Each row is a point. Any point is a mix of the corners, with weights that add up to 1. It lies inside the corners' shape when no weight is negative. Say inside or outside, and name the corners with a negative weight.

Corners:
(1): [0.040, -0.052, 0.001]
(2): [-0.060, 0.027, -0.113]
(3): [-0.045, -0.036, 0.000]
(4): [0.047, 0.050, 0.052]
Points:
[0.034, -0.044, -0.001] => inside
[0.031, -0.004, 0.051] => outside (2)
[-0.023, 0.028, -0.053] => inside
[0.017, -0.038, 0.027] => outside (2)
[-0.010, 0.027, -0.067] => outside (3)
[-0.050, 0.003, -0.039] => outside (1)
[0.043, -0.012, 0.045] => outside (2)

Corners:
(1): [0.024, 0.034, 0.070, 0.062, -0.043, 0.113, -0.032, 0.003, -0.045, -0.093, 0.015]
(2): [-0.072, 0.064, -0.034, -0.010, -0.025, 0.028, -0.024, 0.051, -0.002, -0.028, -0.016]
(3): [0.007, -0.033, -0.078, -0.015, -0.015, -0.045, 0.004, -0.030, 0.020, -0.080, 0.021]
(4): [0.055, 0.027, 0.058, -0.071, -0.045, -0.045, -0.036, -0.002, -0.036, -0.058, -0.011]
(5): [0.022, 0.021, 0.038, 0.033, 0.006, -0.034, -0.084, 0.011, 0.112, 0.004, -0.021]
(6): [-0.036, 0.023, 0.035, -0.046, 0.080, 0.080, 0.034, -0.051, 0.012, 0.023, -0.029]
(7): [-0.089, -0.049, 0.009, -0.046, 0.024, 0.001, 0.040, 0.029, -0.063, 0.038, -0.077]
(8): [-0.084, 0.040, -0.003, -0.025, -0.009, -0.005, -0.050, 0.048, -0.028, 0.007, 0.087]
(9): [-0.064, 0.090, -0.115, 0.086, 0.055, 0.044, -0.024, 0.070, -0.014, 0.058, 0.090]
(10): [0.031, -0.029, -0.089, -0.077, -0.002, 0.003, -0.008, 0.063, -0.028, -0.104, 0.073]
(11): [0.073, -0.029, -0.088, -0.033, -0.034, 0.124, -0.091, -0.066, -0.030, -0.039, 0.065]
(12): [-0.047, -0.021, -0.019, -0.038, -0.043, -0.003, 0.057, 0.043, -0.019, 0.015, 0.012]
Points:
[0.008, 0.016, -0.030, 0.005, 0.002, 0.039, -0.028, -0.003, -0.011, -0.030, 0.018] => outside (8, 12)
[-0.009, 0.008, -0.001, -0.009, -0.010, 0.053, -0.005, 0.002, -0.018, -0.023, 0.015] => inside
[-0.026, 0.011, -0.006, -0.021, -0.005, 0.026, -0.021, 0.027, -0.018, -0.017, 0.008] => outside (3)
[0.019, -0.005, -0.037, -0.026, -0.011, 0.031, -0.035, 0.011, -0.007, -0.048, 0.034] => inside
[-0.002, 0.001, -0.013, -0.023, -0.003, 0.033, 0.003, 0.012, -0.014, -0.038, 0.005] => outside (8)
[-0.047, 0.037, -0.021, -0.016, -0.015, 0.028, -0.020, -0.002, -0.041, -0.021, 0.013] => outside (5, 10, 12)
[-0.018, -0.006, -0.026, -0.034, -0.004, 0.015, -0.015, 0.024, -0.022, -0.024, 0.013] => inside
[0.025, 0.006, -0.051, -0.041, -0.006, 0.020, -0.026, -0.009, 0.014, -0.019, 0.030] => outside (1, 7, 8)
